Every row gives one point. Examples show where two turns around zero, p and q, send a point. Write where each new point lands after one turn and then the other. Backwards means that the second turn is done in reverse. Each puzzle has new turns, and all numbers are rounded.

Turn p:
[31 26] => [39 12]
[-32  -4] => [-31   8]
[  1 -22] => [ -7 -21]
Turn q:
[-49  12] => [16 48]
[ 17 -22] => [-23 -15]
[24 16] => [ 14 -25]
[ 7 -7] => [-8 -6]
Where do these land?
q, then p backwards: [ 39 -12] => [  1 -41]
p, then q backwards: [-31  -9] => [ -1 -32]
p, then q: [-8 21] => [22 -2]

Turn p:
[ -2  11 -19  17] => [10 24 10  1]
[ 12  -7 -14  16] => [11  5 22  3]
[ 1  5 14  8] => [ 3 -2 -7 15]
[-21  -6 -23 -79] => [-49 -10 -17 -66]
[-28   5  16  12] => [ 18   4 -29   5]
[-18 -20   6  11] => [ 25 -11  -9  -7]
[56 12 19 16] => [-17 -10  31  51]
Turn q:
[ -5 -26 -26 -37] => [ 38 -16  25 -20]
[ -6  44 -20 -24] => [ -2  36   5 -40]
[ 12 -17  33  17] => [  0 -10 -22  35]
[-27  16   6  12] => [-19  21  16  10]
[ 26 -16   8  33] => [-18 -30 -25  15]
Where do these land?
p, then q: [ 14 -12   2  16] => [ -2  -8 -16  16]
q, then p: [ 11 -37  -1   9] => [ 24 -24  20  -4]
q, then p backwards: [-24  -2  15  -5] => [15 12 -6 21]
p, then q: [ 15 -32  10   4] => [ 15 -23  -9  23]
q, then p backwards: [ -4  13 -12 -25] => [-14  -6 -26   6]
q, then p: [11 90  4 -9] => [-51  64 -31 -25]
q, then p: [-23 -20 -18  11] => [ 14 -28 -17  11]

Turn p:
[ -5  18   5  30 -26  -8] => [ 6 -5 33  6  8 28]
[ 16  15 -11 -13  35 -37] => [-29  13  -5 -18  38 -24]
[13  8 -9  5 -7 18] => [26 -3  4 -2  4 -3]
[-12 -13  24 -44 -14 -14] => [-30  -1   0  32 -25 -26]
[ 41 -20  15  31 -20  19] => [ 26 -56   7 -10  -2   9]
[-42  11  -2   1  45  25] => [ -1  48 -16 -35 -26   8]
[-15  -9 -33  16 -26  30] => [ 41   7 -14  20  -4  30]
[ 29  34  16 -12  -9 -42] => [-24  -9  42   6  32 -28]
[-25 -44  -6 -13  22   8] => [-15   6 -50   0 -24   7]
Turn q:
[ 36  23  17  -3  41 -14] => [ -9 -34   7  10  44 -26]
[-29  -5  32  18  18  14] => [-37 -14   9 -28 -17  -1]
[ 12 -27 -28 -32 -25 -14] => [37  7 -9 28 -3 35]
[-32  58  14 -30  22 -11] => [  1 -34  25  16 -31 -56]
[-10 -16 -16  34   6   1] => [-27  29   5  -1   4  12]
[  8 -12   2  13 -34  -3] => [ 20  21   0 -21   4  16]
[ 15 -22 -21   0 -27  26] => [ 14  24 -36  -3   0  22]
Where do these land?
p, then q: [  0 -10   0   1  13 -24] => [-16   0   4  13 -20   2]
q, then p: [ 24 -29   4   5  -8 -27] => [ 16  -3  -7 -35 -19 -19]
p, then q: [-14  15 -22  18 -45   2] => [-23   1 -23 -34  28 -16]
q, then p backwards: [ 16  27 -13  62  10  43] => [ -5  10 -18 -39  64 -30]
q, then p: [-13  27  36 -52  29  -9] => [-30 -54 -29  22  -7  24]
q, then p: [-47 -15   3 -22   1  10] => [ 20 -15  10  39 -20  20]
q, then p backwards: [ 10 -28 -34  -5   8  -3] => [-26 -11 -26   4 -20 -14]
q, then p: [24 13 26 -7 -8  8] => [-12  -9 -26   2  13 -22]

Turn p:
[ -7  -8 -25  -4  -2  11   6 -39 -29] => [-12  27 -35 -17  -1  21   5 -11  15]
[ 23 -16  29  39 -36 -25 -15  -9  37] => [ -5 -18  54  34  10   5  15 -27  35]
[  7  37   7 -26  -6 -12 -28  32  -3] => [ 45  -1  17   8 -21   3 -12   5 -34]
[ 19 -15  -8 -22  27  23   2  -4 -12] => [  4   3 -40  -2 -10 -28   7  -2   0]
[  4  26   4  -3  12  23  28 -11  12] => [ 11 -13 -13 -22  12 -11 -29   6  18]
[-26   8 -21  37  31 -25  18  17 -39] => [-26  24   2  -9 -10  18   5  67   1]
[  8 -10  11 -34   8   0  30  17 -33] => [ -6  36 -16   4  -2 -36 -22   5 -20]
[  9  -2  28  12 -53  35 -23  -1  -1] => [ 30  12  32 -16  28  -6  26 -41   6]
[  7 -45 -44  -9   5 -31   9  27  34] => [-57 -30   6  13 -46 -12   6 -10 -19]
[-44  25  19  10  16   0 -26 -29  34] => [ 16 -41  -8  10  40  46  -3  10  -1]
Turn q:
[ 11 -26  11  14  22 -26  18  23 -26] => [ 10 -14   5  26  27  -2  31  14 -30]
[-31  40   3 -26  -8 -22   3  -1  17] => [-29  32   5  27 -30  -3 -12 -19   8]
[ -9  12  33  47  -7 -23  -9  13  36] => [-39  31 -29 -14  30 -18  14 -18 -18]
[ -8  12   9 -19  26  41 -17   5  -8] => [ -4 -21  -9  11   4  11  -7   6  50]
[-27 -12 -24 -21  23  46 -41 -21  16] => [  6  -6  18 -26 -10 -17  -7  15  72]
[  2 -21  17  -6 -23   7 -35  -1  23] => [ 25  19 -20 -19  10 -24  -5 -19  18]
[ 39 -27 -37  22  -5  16  30  12  36] => [ 11 -15 -26 -48 -28  -1  28  33 -29]
[ 33 -28   3   7  22   4  35 -16 -23] => [ 17 -50  13  -4   5  14  25   0 -25]
[ 23  11 -23 -16 -18 -20  -8 -14 -33] => [ 29  14  27   5  -7  34 -17  -2 -15]
[-33  38   8  -2 -32 -22  25   1 -38] => [-25   9  16  42  -3   5 -49  -8 -32]
Where do these land?
q, then p: [ 30   2  13  35   4 -14  18  33  37] => [-26  27 -24 -42 -21   6 -23  20 -14]
q, then p: [-51  35   0 -32   3   9  36 -19  51] => [-26   1  42  -3  29  65  -8 -38 -15]
q, then p backwards: [-11 -23 -11   9 -24   2  15  -7 -18] => [ -3  18  11 -16   3   3  10  32  12]
q, then p: [52  4 -1  5  4  8 17  3 10] => [-11  18 -24 -35  -9 -23   1 -21  -1]
q, then p backwards: [ 13 -35 -22  16  -6   3 -15  -2 -22] => [-13  34  20  12   3  23  -5  22  -3]
q, then p: [ 28   2  29  -7  28  23 -19  57 -38] => [-22 -42 -10 -32 -25 -32  34  33  27]
q, then p: [ 18 -21 -39  12  28 -23   0  12 -15] => [  5  16  15  -8   7 -52 -17  22  -7]
q, then p: [-32  20  -6  12 -11  14 -24 -32 -18] => [ 29 -27  -8  30  24  16  11  -3 -20]
p, then q: [-34   0  32 -25  -6  17 -26 -31  21] => [  4 -41  33 -25  13  20  26  16  18]
p, then q: [ 17 -15   6   9  14 -28   3  -2 -44] => [-41  24 -20   0  -2  14 -15  12 -18]
q, then p: [-29  32   1 -33 -34 -10  -5 -12  37] => [ 24  -3  23  -5   2  60 -12 -28   6]

Turn p:
[ 26  32   9   9   3 -34  -8 -19  15 -11  17] => [ -6 -28  29  16 -12  20   7  31 -20  10 -11]
[  2  18   7  -4  26  -6  14 -20 -36   6  22] => [ -7   6  22  11  -8  -3 -19   9 -18 -42 -14]
[ 19 -17 -10  -1  23 -14  11 -21  15   1  19] => [  5  -8  24   2 -25 -26   5   4 -23   5   7]
[-30  11   9 -27   7   5   1  24 -16  11  18] => [  7  13  -4  -7   9  -1  12  10  27 -43  -2]
[-31  -7  24  10 -18  -8  27 -18  11  -3 -10] => [ 21  37 -16  23 -17  16   0   8  -3  13   0]
[ 22  27 -29 -17  14  16 -32 -10   0   9 -29] => [ -2 -47 -14  -5  39 -18 -19   5 -13   0  -6]
[-14 -17  24  -2 -17 -19 -33  14  -5 -20 -12] => [  4  -7 -21 -20 -11  44   8  -3   7   0  22]
[ -6  12 -23  19 -31 -16   9   1 -12  19  12] => [-32   0 -15  23 -17  -3   6   1  15   3 -26]
[ 12 -20 -20   6  16  25  23  17   3 -29 -37] => [  8  18   2 -41  14 -19 -30 -16  -1  34  -3]
[  3  -9  10 -24 -15  29   8  -5  12   7   6] => [ 15   6   5  19  13 -13  -3  -7  21   2  25]
[-25 -10 -10  37 -16   2 -23  21  -8   1  16] => [-41  16 -21 -10  -1  14  30 -12   2   0   1]
[ 21 -20   9  -6   8  19   3  15  20  10 -22] => [ 27  -6   8 -10  15 -11   3 -30   4  19   6]
Turn q:
[ 22   4  42 -17 -18   5  -8   4  23 -11  14] => [ -1 -35 -14  -9  -4   1   1  37  15  25  -9]
[  1 -29 -14  40 -12 -11  -2 -10   1  -5  13] => [ -3 -18   5  15 -17 -17   4 -36 -24   7 -11]
[ 17  18 -11   8 -13  14  -2 -13 -12 -31   3] => [  1 -26  29  -3  20 -13   2  -7  15  -9  -2]
[-11  11 -18 -14 -12  -2 -33  30  -6  25   7] => [ -6  27  14   0 -23  13  26   0  19  18  23]
[-18 -20   4 -10  22  10  -6 -18  -2  24  -6] => [  9  15 -20  -4   7  33   6 -10 -20  -3  -3]
[  8  -3 -17 -14 -25  12  17  12   2   7  -7] => [ 22  -2  -4  17   0 -12   6   6  11  -3  27]
[ 17  13  -9  -4  97  15  13 -12   0 -39  -2] => [-20  -8  10 -36   9  38 -57  -6   3 -71 -18]
[-16 -11  -1 -15  -1 -20  -3  -2  -3 -11   8] => [-29   1 -14   5   5  -1   8  -3  -4   1   7]
[ 11  14   3 -10 -10 -24   8 -11   5  15  18] => [ -4   4 -20   1   4 -10  -9  -8  26  22  -5]
[ 12  13  17 -12 -14   5   3  10 -18   2   3] => [  7  -2   1 -21   9 -13   4  15  11  13  12]
[ 14   6   9   0  -1   3  -4   0   4  -3 -47] => [ 20   7   1  -3   2 -10  17  24   2 -25 -22]
[ -7 -32  16  10 -11   5  12  13 -13  19 -27] => [ 25  12 -15  -3  -9 -15  16   9 -38  -1   7]
[-50  18 -20  38  -1 -11   5  -2  19   8  20] => [-19  26  28  42  -2   5 -24 -20 -18  26 -10]
Where do these land?
p, then q: [  3 -23  -9 -20  15  -7  -1  14 -21 -32   5] => [-24 -17 -13   2   6  14  19  19  22  16  17]
q, then p: [ -1   1  34 -10 -20  -9  -5 -12  10  25 -18] => [  5 -13  -1  -9   6 -25  -5 -13  12   9 -40]
q, then p: [ 17 -30 -21  35  12  -6   7  -7  30  -6 -28] => [-22  -2 -14  -5 -15  30 -38  -9 -10  37   6]
p, then q backwards: [ -3  38  28  -7 -14   8  -7 -19  17   9   4] => [-24   7  -5 -15 -18  27   6 -17  28  -7 -16]
q, then p: [ -8 -19 -20  -5   3   1 -22  20 -21 -10  19] => [ -4  29   2  25 -12  -1  -1  13  12 -17  20]
q, then p backwards: [-25 -12 -23 -15   1 -11  11  29  -2 -20  20] => [  1 -17  -8   4 -17  16 -17 -28 -15 -13  32]
q, then p: [ -4  25   7  -6 -30  20   6 -31  -7   2  -3] => [ 24  -6  26 -10   2 -15  12 -18 -27  -3 -16]
q, then p: [-18  -4 -30 -36  26  -6 -12   1 -17  -7  30] => [-10  32  -2  15  18 -20  13  34  -8 -16  31]
p, then q: [-12   7 -11 -18  26  -1  -1  22 -19 -21   3] => [-27  -5  -7  -3   1  10   8  30  17 -15  14]
q, then p backwards: [ 38 -28 -14  49  11 -32  30   2   7  11 -15] => [  1 -33 -22 -11  24 -18  33 -18 -28  45 -20]
q, then p: [ -4  20  20 -10 -12  33   6  -5   3  31  -9] => [  5 -22  33  -3  25 -13   7 -23   6  -2 -16]
p, then q backwards: [ -6  12  37  14  -8  23   2 -22  10   9  12] => [-42   1 -24  -3 -11  17   4 -10   8   8 -14]
p, then q backwards: [-15  23  15  12 -10  -1 -13  -8  -6  11 -14] => [-17 -11   4 -13   9   4   1 -26  20   2  -9]
p, then q: [ 37 -10 -13  17  -1 -12  -1  16  16  -2  -6] => [ 20  12 -38   2   8   6  14   0 -14  14  -2]

Turn p:
[ 10  25 -42 -12  -4  19  23  17  10  35  -5  -7  -9  15] => [-38   9  -9   3  15  27 -10  42 -30  -5  12  -2   5  -2]
[ 35 -20 -37  -7  24  -2  17  49  -5  17   7 -15  38  26] => [-43  13  16  21   6  31  -7   4  -6 -58 -12  26  30   8]
[-13  22  10 -15  -5   2 -15  -5  -7 -28   6  23 -16  43] => [ 20  20  -8  14  -6 -34 -18  15  -3  19   5   1   6  39]
[-11 -16 -11  37 -32  16   8  52  22  -4 -12  42  -9 -29] => [-35  26 -29 -37  26  -3  47   0  30  -5  -2  14 -32  10]
[ 13 -19 -15   0  -8 -34  16  -6   7  14  20  -3 -30 -18] => [  7   0  14 -21  28  11  26 -17 -36  -1  -2 -12  10  -5]
[ -6  29 -14  12  -9 -37 -40 -27 -28  27 -17 -42 -28  32] => [ 33  13 -12 -15 -32  24 -53  -6 -58   6 -17 -19 -15   4]
[ 12 -19 -42  41  23   5  -8  -2  37 -27  21  35 -43 -12] => [-37  17  -9 -27  30   6  22 -47  -4  51   7  17  22  27]
[-17 -19  34  -2  33  25 -43 -28   8  -6 -11   7  -4 -21] => [ 27  -6 -24  23 -14   1  -4 -37  38  34  16  -1   2 -24]
[-20 -10   7  -9  -7  16  12  -9 -25  37   7 -23  18  17] => [  7 -25 -12  39  -2   7  -6  17 -20 -19 -16   3 -19 -16]
[-15  23  15  48  -8 -34   9 -29 -44 -14 -39  -8 -38  24] => [ 44 -19   8 -39 -16   6 -34  -8 -27  14   5  12 -53  43]
[ 20  35  35   0   2  19 -23 -29  15 -32  -2   4  36  25] => [ 13 -18  -1   0 -37 -24 -31  23  43  23 -14   1  34  11]
[ 13   3  33 -26  10 -48  28  14  24  11  36 -40  31   0] => [ 24  -6  45  -6  14 -19  -4  15 -13 -39 -21  16  40 -49]
[ 41 -36   0 -13 -14  -2 -20 -22  12  26  13   7   2 -29] => [  9 -13 -12   0   4  30  37 -18   5  -3 -14 -37  35 -14]
[-13 -22  32 -31  18  32 -10  38 -47  30 -26  12   3 -27] => [ 22  20  -7  52   7  33  14   3  42 -29  22  -7 -42 -16]
[-14   6  -9  19  20  -6   7  -1 -17 -18   6  26  25 -25] => [-15   2  30   4 -25  -4  25 -12  14  14   1  22 -18   5]
[  0  27  -7  -8 -25  31  16   6   9 -36  27 -30  19   6] => [-38 -13  17   5  10 -41 -27  26  11   3 -22 -18   3  -3]
[-37  -9  11 -35 -18  -3  22 -16  27 -31 -31  10   5 -27] => [  1 -18  -6 -13  -7 -51  22   0  11  -7  53 -16 -11 -19]
Turn q:
[  6 -41  -2 -40 -46 -65  21  -3   7   8  35  27  19  10] => [ 18   6  17  -1  22  28 -31  31 -59  11 -10 -16   5  69]
[ 13   8 -23   0 -24   2 -15  79   1  40  -1  17  -3 -12] => [-31  19  15 -14  -2  -6 -17  41 -25 -56  22  42  -2  -9]
[ 10 -28  28   4  22  12  39 -14 -34  20   1  12   8  23] => [-11  -7  -3 -40 -10  12  17  23  34  12 -19 -34   8  25]
[  4   1  23  28  -5   2  16  -1   1 -46  19 -17  -5 -12] => [  4   0  -8 -10  27  -2  31 -46  -4  -2 -10   1  21   6]
[ 57  -2  -8  -2 -45   5  -8  -6 -13 -18   7  23  39 -15] => [ 45  38 -35 -12  25  31  -8  20 -16 -24   0  -1  24  -3]
[  9  25  21  13  24  42   5  -7  27 -19 -18  36 -28  31] => [-27   4 -17  15 -46  33  39 -13  18  19  -6  16  24 -25]
[  4 -10  12 -29  34 -28 -13 -33  -9  15  12  -9 -30 -23] => [ 35 -33  43  -1 -17  11   2  -9   0   4  -5 -25 -30   0]
[ -5  48 -25 -37  21  17  24 -28  17 -28 -22 -21  -9  10] => [  2 -16 -31  28  -2  16  21 -17  13  43  47   3 -33 -17]
[-37  11  38  21   3  -7  13 -11  12  -8 -25 -12 -12  -9] => [-21 -24  -8  14 -19 -19   0 -46  11  -4   1 -17  14  14]
[ 19  16   9  36  21   7 -54  15  16   3 -11 -41   9   3] => [ -7  -2  -2  29  13 -31  17  -4   3 -35 -26  -7  -4 -59]
[-16   9  -9  -6  -4  46 -11   5  -9  61  21   7  18  28] => [-32  51  19 -12 -20 -16 -14  40  18  13  13 -20  -7 -21]
[-11 -10  -4 -26   2  22  -4  38  46  -5 -19  10 -11 -11] => [-19  17  -1  32 -24   4  10  -2  -1 -19   5  43 -25  20]
[-38  -9 -35 -14  -7 -23 -12 -27  -9  -6 -19 -35 -44   3] => [ -1 -38  19  15  17   0 -49 -30  10  31   2  12 -34  -7]
[-12   4 -24  11 -10 -15 -43  21 -39 -13   4  -7  25  -7] => [ 18   3 -14 -26  16 -39 -30   5 -25  -8 -13  16  -7 -28]
[ -2 -21  -1  40  13 -18  45 -26 -14  -5  16  10  25 -20] => [ 27 -18   3 -20  20 -21  14   5  22  14  -1 -13  46  36]
Where do these land?
q, then p: [  6  13 -37  -9  -3 -17 -19  48  22   7   8  30  29  30] => [ -7  52  22   8  -5  12  24  10   8 -15 -12  18 -48  26]
p, then q: [-35  30 -20  31  44   1  -7  39   3 -12 -31 -39 -11  -2] => [ 21  18  35  -1 -59   5 -25 -35 -28  10   8  10  -1 -37]
q, then p backwards: [-34 -16  22 -11  30  24  37 -33   1   2 -28 -31  -4  33] => [  3  -4  -6  22 -20  62 -22 -18 -16 -36  -3  22   5 -33]
p, then q: [-15  32  16 -23 -14   1 -13  36   4 -20  17  11 -12 -15] => [-15 -29   8  17  -4  -8  20  -6 -33 -21  32 -10  -2 -16]
p, then q: [ -7  24 -22  24 -12   4 -30 -15 -24 -36   1   6 -18 -15] => [-33  -7  20  17  -2  16 -36  -6   1   6   9 -36 -17 -18]
p, then q: [ 35  15 -29  -6  36   6  18 -28  13  28  -1 -18   3  30] => [  4  51 -14 -33 -13 -38 -10  17  12  -8 -30   0  -1  -4]
q, then p backwards: [-33  22   5  -7 -29  25 -37  38  24   5  39 -11  18 -14] => [-51   5 -36 -26  12 -36 -14  43   2 -19  15  -6  -8   5]
q, then p backwards: [ 36 -39  -8  -3  37 -31 -40 -19   8  18 -27  38  -5 -15] => [ 19  19  52   0  -7 -11   6 -22 -39  35   8 -12  49  23]
p, then q: [  0  31  -1   7  -5 -32  32 -26  -8 -18  21   7  37   0] => [-21  -4 -16 -21 -11  16 -18  -1 -23 -32 -20 -22   3  42]
q, then p: [ 34 -32  10   3   0 -36  -3 -28 -20  15  23  14 -21  19] => [  8 -14 -19  24   7  21 -30   2  47 -37  11  -8  -3 -13]
p, then q: [ 25 -29 -33 -15 -26 -14  -9 -28 -31   1  -2 -22 -25 -24] => [ -3  -2  -7 -14  38   0   0 -29  41  17 -14 -35 -33 -10]
p, then q: [  9 -46  15  17 -14  25  -4  12  24 -35 -34 -19 -19 -31] => [ 32  -7  30  52   5   2  14 -10   9  44  -5   4 -33  13]
p, then q: [-40  24  13   3  -1  -4  12  -2  15  37  12  31 -22   1] => [ -5 -15  23 -38  -8  11   7  34  -2 -20  36  18  10  -1]
q, then p: [  8 -44  33  -9 -15  34  28 -13 -20   1  27  25   9 -27] => [  0  -9  -8   3  -5 -20 -45  57   4  -5  17 -12  41   9]
q, then p: [ 10  15  35  -2 -28  13  33  20 -13   8 -25 -22  41  29] => [-49  17  12  17  -5 -29 -37 -12 -43  -1  12   6 -12 -13]
